Each point is reached from the start by the listed moves, each made 0, 1 or 2 times, or once backwards (-1), plus a little noise. Is the number of moves made odd or even? Then give how often each move was made.
In the rows, 128 means zero.

Moves:
(1): [163 143  92]
(2): [116 117  82]
Start: [158 117 125]
Points:
[158 117 125] => even (0, 0)
[135 113 208] => even (-1, -1)
[192 132  88] => odd (1, 0)

Moves:
(1): [154 135 125 148 111]
(2): [159 134 139  86 131]
(3): [145 124 150 140 153]
(4): [115 156 154 125 124]
Start: [138 117 156 116 154]
Points:
[119 140 164 175 130] => odd (1, -1, 0, 1)
[113 158 238 174 192] => odd (0, -1, 2, 2)
[155 101  87 191  97] => odd (2, -1, -1, -1)
[169  97 119 201 117] => even (2, -1, 0, -1)

Moves:
(1): [161 117 124 142 133 137 151 121 142]
(2): [139 139 105 130 130 133  99 158 136]
(3): [133 150 131 130 139 136 134 121 126]
(4): [119 105 110 153 140 130 114 120 121]
(5): [117 111 156 130 144 121 121 137 143]
(6): [114 142 128 135 133 159 144 134 139]
(7): [111 126 111 116 125 124 132 115 134]
(8): [117 123 126 136 115 115 148 145 156]
Start: [118 124 145 118 142 118 138 128 125]
Points:
[173  78 114 170 200 127 164  17  94] => even (2, -1, 2, 2, 0, -1, 1, -1)
[ 23  67 130 130 107  67 170 125 160] => odd (-1, -1, -1, 1, 0, 0, 1, 2)
[154 125  74 210 181 216 200  94 144] => even (2, 0, 1, 2, -1, 2, 0, 0)
[137 114  74 134 143 137  76 131  85] => odd (0, 1, -1, 1, -1, 0, 0, -1)
[152 109 104 214 189 172 203 107 173] => even (2, 0, 2, 2, 0, 1, 0, 1)
[139 149  40 167 182 209 158 147 193] => even (2, 2, 1, 1, 0, 2, 2, 0)

Moves:
(1): [126 129 141 128 110 129 119 127 127 119 123 120]
(2): [128 130 126 123 109 136 124 135 127 129 113 143]
(3): [125 130 121 126 125 124 134 125 107 119 142 133]
(4): [120 124 129 136 116 138 136 127 120 124 129 126]
(5): [125 135 113 133 128 116 141 136 103 139 142 127]
(6): [151 118 156 121 124 127 137 126 127 129 146 126]
(7): [133 142 123 127 127 138 120 129 124 130 117 126]
(8): [132 128 138 137 144 116 135 139 148 118 120 126]
(9): [134 141 110 139 128 125 126 145 139 119 144 122]
(10): [134 133 125 121 114 118 150 128 127 125 147 120]
(11): [128 119 113 124 118 132 129 143 124 125 118 118]
(12): [147 108 123 131 110 121 133 121 135 136 109 132]
Start: [114 133 131 134 122 129 132 122 117 139 130 120]
Points:
[122 116   7 169  48 146 142 150  83 124 114  85] => odd (0, -1, 1, 2, 0, -1, 1, -1, 2, 0, 2, 2)
[ 82 101 161 114  44 166 154 154 121  90  90 115] => odd (1, 2, 0, 2, -1, 0, -1, 1, -1, 1, 2, -1)
[134 152 193 124  95 143 151 135  69  93 178 122] => even (1, 1, 2, 1, 0, 2, 1, 1, 0, 0, 0, -1)
[ 77 117  83 144 127 121 139 165 100 175  61 158] => even (-1, 2, -1, 0, 2, -1, -1, 1, -1, -1, 1, 0)
[132 187  52 153 149 147 122 211  88 152 159  87] => odd (-1, 0, -1, 0, 2, 1, 2, 0, 2, -1, 2, -1)
[125 174 164 162 149 172  90 141 168 114 152 112] => even (0, 0, -1, 1, -1, 1, 1, 0, 2, -1, -1, -1)

Moves:
(1): [142 126 141 126 123 134 135 123 131 136 122 118 121 118 115 124 129 136
 117 131]
(2): [129 151 120 124 128 132 125 124 129 116 118 138 142 123 137 123 118 144
 116 132]
(3): [118 132 140 133 104 128 133 128 125 119 133 127 120 123 126 125 117 127
 122 122]
(4): [145 134 134 140 121 116 132 129 141 113 117 125 129 131 126 133 149 134
 132 128]
(5): [130 133 133 138 131 126 117 152 143 124 134 119 111 113 134 128 113 126
 117 126]
(6): [128 131 139 118 133 146 126 136 128 132 107 120 111 137 122 118 138 123
 126 105]
(7): [121 132 121 128 128 128 142 134 128 131 129 127 125 135 129 125 130 125
 130 139]
(8): [136 144 126 113 129 106 131 129 139 142 130 125 145 139 128 137 131 110
 132 128]
(9): [136 120 123 135 124 122 119 114 132 115 124 109 130 130 129 129 110 121
 124 118]
(10): [126 140 135 125 131 114 124 110 134 130 133 139 109 125 133 133 133 134
 127 135]
(11): [129 130 129 125 125 135 113 127 131 129 138 121 126 129 124 118 128 129
 138 134]
(12): [125 124 125 122 116 124 117 131 138 119 118 141 122 133 121 127 122 131
 125 141]
(13): [125 122 133 125 132 132 132 120 139 134 117 127 146 129 137 119 131 117
 136 129]
(14): [126 131 125 127 129 121 128 122 136 128 135 126 135 137 118 125 121 137
 128 116]
(15): [130 120 124 122 124 117 127 130 127 131 132 122 127 131 143 120 130 135
 133 130]
(16): [135 130 121 121 124 135 120 121 139 131 129 133 124 137 148 140 117 138
 125 132]
(17): [130 125 134 112 135 124 135 132 130 121 129 126 130 131 128 131 135 131
 136 131]
(18): [118 133 107 121 126 139 127 126 139 134 116 121 127 116 129 144 144 135
 141 129]
Start: [117 120 114 137 128 124 111 122 131 136 132 121 126 133 117 126 127 127
 117 160]
Points:
[162 194 198  54 129 126  76 120 249 171 123  78  51 144 118 126 110 127
 106 139] => even (2, 0, 1, 0, 2, 2, 0, 2, 0, 2, 2, 0, 1, 1, -1, 2, 2, 0)
[140 190  78  52 149  80  24 116 239 171 147 136  95 121 202 175  88 156
 116 206] => odd (0, 1, -1, -1, 2, 0, -1, 2, 0, 2, 1, 1, 0, 0, 1, 2, 1, 1)
[135 197 130  85 126 153  84 116 217 210  64  98 134  76 133 129 179 115
 129 171] => odd (2, 1, 0, 0, 1, 1, -1, 2, -1, 1, 1, 0, 2, -1, 0, 0, -1, 2)
[146  60 162 214 101 103 103 173 136 102 125 126 118 103 108  91 154 116
 116 186] => even (0, -1, 0, 2, 1, -1, -1, -1, -1, -1, 0, 1, 1, -1, 1, -1, -1, -1)

Moves:
(1): [128 127 133 117 129 122 130 135 123 135 130 125 121 132 123 130 125 140
 127 130 130 123 135 124 131]
(2): [131 129 129 112 138 124 133 144 135 121 126 132 133 143 134 132 131 136
 140 117 130 131 113 102 117]
(3): [127 131 129 124 137 136 110 130 111 132 123 127 126 132 112 132 114 132
 133 122 124 128 133 124 148]
(4): [121 136 109 130 121 133 117 140 130 132 126 123 123 140 116 123 146 133
 136 142 144 136 128 130 131]
(5): [126 128 147 123 114 132 134 138 136 129 124 128 125 128 131 126 129 122
 118 121 125 126 121 136 141]
(6): [130 129 139 135 122 135 142 131 144 144 110 122 124 127 122 139 117 136
 128 129 129 136 121 139 137]
(7): [135 125 137 125 134 138 111 124 132 128 133 131 131 123 136 129 139 135
 134 145 144 131 138 116 138]
(8): [131 136 127 112 121 135 132 139 117 130 123 119 145 132 132 125 130 122
 132 135 136 138 130 128 134]
(9): [127 125 135 118 144 121 133 125 130 120 148 133 116 136 122 119 134 128
 147 134 126 128 132 119 124]
(10): [126 134 135 132 125 131 123 132 130 128 133 137 135 108 131 123 119 136
 125 130 135 129 138 133 125]
(11): [128 141 124 133 125 126 130 129 120 126 123 132 125 128 128 128 122 128
 123 135 129 122 129 120 131]
(12): [120 134 123 125 129 129 126 136 135 124 126 128 137 118 107 150 127 114
 131 142 126 139 133 111 130]
(13): [126 125 139 119 121 129 127 138 132 132 128 116 132 138 130 121 117 138
 125 128 130 128 125 118 124]
(14): [125 125 120 123 118 134 132 127 123 117 123 124 129 124 129 133 125 129
 134 127 118 129 121 126 131]
(15): [120 134 122 132 128 131 125 132 120 132 130 123 124 131 134 131 129 117
 132 132 130 122 129 131 125]
(16): [127 126 123 133 132 133 128 126 130 124 137 118 128 126 132 122 137 130
 125 123 129 124 134 130 135]
(17): [102 142 119 127 131 125 127 115 135 123 126 150 138 143 124 136 143 141
 130 140 123 132 126 130 126]
(18): [130 141 135 136 125 118 129 120 122 129 137 127 126 126 128 136 127 126
 135 130 136 119 128 132 125]
(19): [123 128 124 130 129 129 117 120 119 126 130 125 121 128 127 130 123 133
 131 138 118 138 126 124 133]
(20): [124 119 120 117 139 135 129 108 127 122 127 125 119 134 123 126 127 133
 119 129 136 139 125 138 123]
(21): [150 144 129 127 127 126 121 148 142 129 138 130 132 118 132 117 130 121
 140 126 127 125 132 126 126]
(22): [124 130 125 125 122 127 137 123 122 127 133 123 125 126 129 130 120 132
 126 133 134 122 112 126 126]
(23): [116 130 119 136 116 114 143 128 145 138 117 142 122 131 136 131 142 130
 144 121 145 123 134 137 140]
(24): [131 134 123 124 124 146 136 124 113 134 137 134 114 138 137 141 124 133
 121 123 121 129 134 132 136]
Start: [137 123 129 132 134 131 131 126 120 120 140 121 125 144 140 119 128 143
 110 131 133 122 129 131 125]
Points:
[ 99 199 111 191 102 139  91 108 102 188  89  86 147 149  98 160 155 160
 155 199 193 140 144 175 249] => even (0, -1, 2, 1, 0, 2, 1, 2, -1, -1, 0, 0, -1, -1, 0, 2, 1, 2, 2, -1, 0, 1, 1, -1)
[141 182  44  10 100 190 187 214 118 116 104  88 142 204  98 165  76 185
 159 139 154 198  80  50 146] => odd (0, 2, 1, 1, -1, 1, -1, 2, 0, 0, 1, 2, 2, 2, -1, 0, 0, -1, 0, 2, 2, 2, 1, 2)
[107 150 146 105 105 122 193 101  81 141 144 131  89 137 164 165  78 143
 129 167 211 103 134 101 149] => even (0, 0, 0, -1, 0, 0, 1, 1, 1, 1, 2, 1, 1, 0, 1, -1, -1, 1, 0, 1, -1, 2, 2, 1)
[113 184 120  94 146 154 147 170 144 124 117 149  48 205  85 136 115 150
 173 155 117 124  63 108 178] => even (0, 1, 2, 1, 2, 2, 0, -1, 2, -1, 2, 0, -1, 1, 2, -1, 1, -1, 0, 1, 2, 2, 0, 0)
[ 87 151 109 110 163 200  42  61  11  99 184  97 123 136 134  96  62 189
 127 212 134 146 133 136 146] => even (-1, -1, 2, 0, -1, 0, 1, 1, 1, 2, 0, -1, 1, 1, 2, 0, 1, 0, 2, 1, 0, 2, -1, 0)

Moves:
(1): [127 129 122 132 121 132 139 132 122 130 121 130 123 122 128 124 131 124
 132 120 130 134 125 128 127]
(2): [126 141 137 138 144 123 119 130 141 116 122 137 124 138 136 125 136 128
 123 138 127 140 136 119 128]
(3): [130 133 128 121 122 121 136 130 128 123 124 126 132 128 130 127 126 134
 127 126 119 131 123 124 138]
(4): [123 127 123 127 116 122 133 142 129 126 131 122 134 147 126 127 115 109
 129 132 131 140 120 120 134]
(5): [130 130 123 114 135 125 126 122 134 126 126 133 126 134 133 122 132 135
 126 132 130 139 128 130 123]
(6): [124 125 134 124 131 130 130 123 113 129 124 127 117 138 130 128 138 130
 130 144 127 132 131 115 130]
(7): [137 123 115 133 132 123 136 128 144 125 127 127 124 134 136 127 112 138
 121 133 125 128 135 136 115]
(8): [135 134 133 133 134 134 128 136 124 135 129 131 122 129 125 126 130 122
 124 128 124 121 131 118 134]
(9): [125 126 129 129 130 125 128 134 131 133 122 137 135 119 119 132 137 125
 128 127 129 125 124 126 129]
(10): [135 119 127 134 120 139 137 132 131 106 138 133 128 131 131 132 120 120
 133 129 133 120 130 118 131]
(11): [127 128 126 127 132 124 128 127 132 133 128 135 135 123 131 133 130 121
 138 133 122 129 129 130 120]
(12): [138 114 135 126 132 128 136 124 138 129 134 125 133 127 133 125 132 133
 129 135 127 132 126 132 128]
(13): [133 124 114 124 127 127 123 138 141 130 127 119 137 122 132 125 129 127
 129 132 123 131 138 129 130]
(14): [120 129 128 127 130 137 119 127 126 125 120 134 128 127 132 129 134 131
 125 125 115 129 125 128 137]
(15): [130 125 138 122 142 122 120 131 132 123 122 115 129 128 127 127 133 132
 125 126 131 114 126 131 123]
(16): [122 121 133 122 123 122 120 125 118 129 136 131 134 127 135 148 131 124
 129 137 138 136 126 117 133]
(17): [133 122 125 126 127 123 124 131 133 130 128 133 128 129 132 126 144 126
 120 125 129 129 141 128 129]
(18): [133 129 132 125 131 129 125 128 136 114 124 127 125 127 120 137 135 122
 126 133 120 129 124 125 126]
(19): [133 129 128 135 121 131 131 123 146 123 124 124 121 141 126 126 121 131
 135 116 115 128 128 131 143]
(20): [135 131 130 135 123 122 126 125 125 134 120 125 124 135 136 109 122 123
 127 122 128 128 124 125 125]
(21): [133 127 133 131 133 126 119 126 122 129 125 132 121 126 131 121 127 132
 137 133 126 131 127 139 135]
(22): [127 116 116 129 134 122 133 125 136 113 133 136 105 123 126 136 137 127
 135 131 116 134 121 126 121]
(23): [132 121 123 135 135 126 126 118 124 122 124 134 134 119 121 127 136 137
 127 117 129 147 138 138 138]
(24): [139 126 129 136 132 126 131 118 124 120 138 111 129 140 130 136 138 135
 132 132 137 120 128 144 140]
Start: [130 113 125 132 137 126 133 117 123 127 124 133 139 130 133 118 129 126
 124 132 126 124 132 129 122]
Points:
[156  79 113 163 108 138  73  99 140 113 138 105 156 139 188  99 157 134
 118  92 124  98 172 150 179] => even (-1, 0, -1, -1, -1, -1, -1, -1, -1, 1, -1, 0, 2, 2, 0, 1, 2, -1, 1, 2, 0, 0, 0, 1)
[160  83 120 113 145 120 173 150 183 119 133 145 163 187 182  66  51  82
 117 180 150 119 124 111  31] => odd (0, 0, -1, 2, 2, 0, 2, 0, 0, 2, 2, 2, -1, 0, 1, -1, 0, 0, -1, 1, 0, -1, -1, -1)
[104  97 104 115 195  82  98 104 182  81 113 196 137 121 176 153 249 122
 129 133 111 175 138 129 113] => even (1, 2, 0, 0, 2, -1, -1, -1, 1, 0, 2, 0, 0, 2, 1, 1, 2, -1, 0, 0, -1, 2, 0, 1)
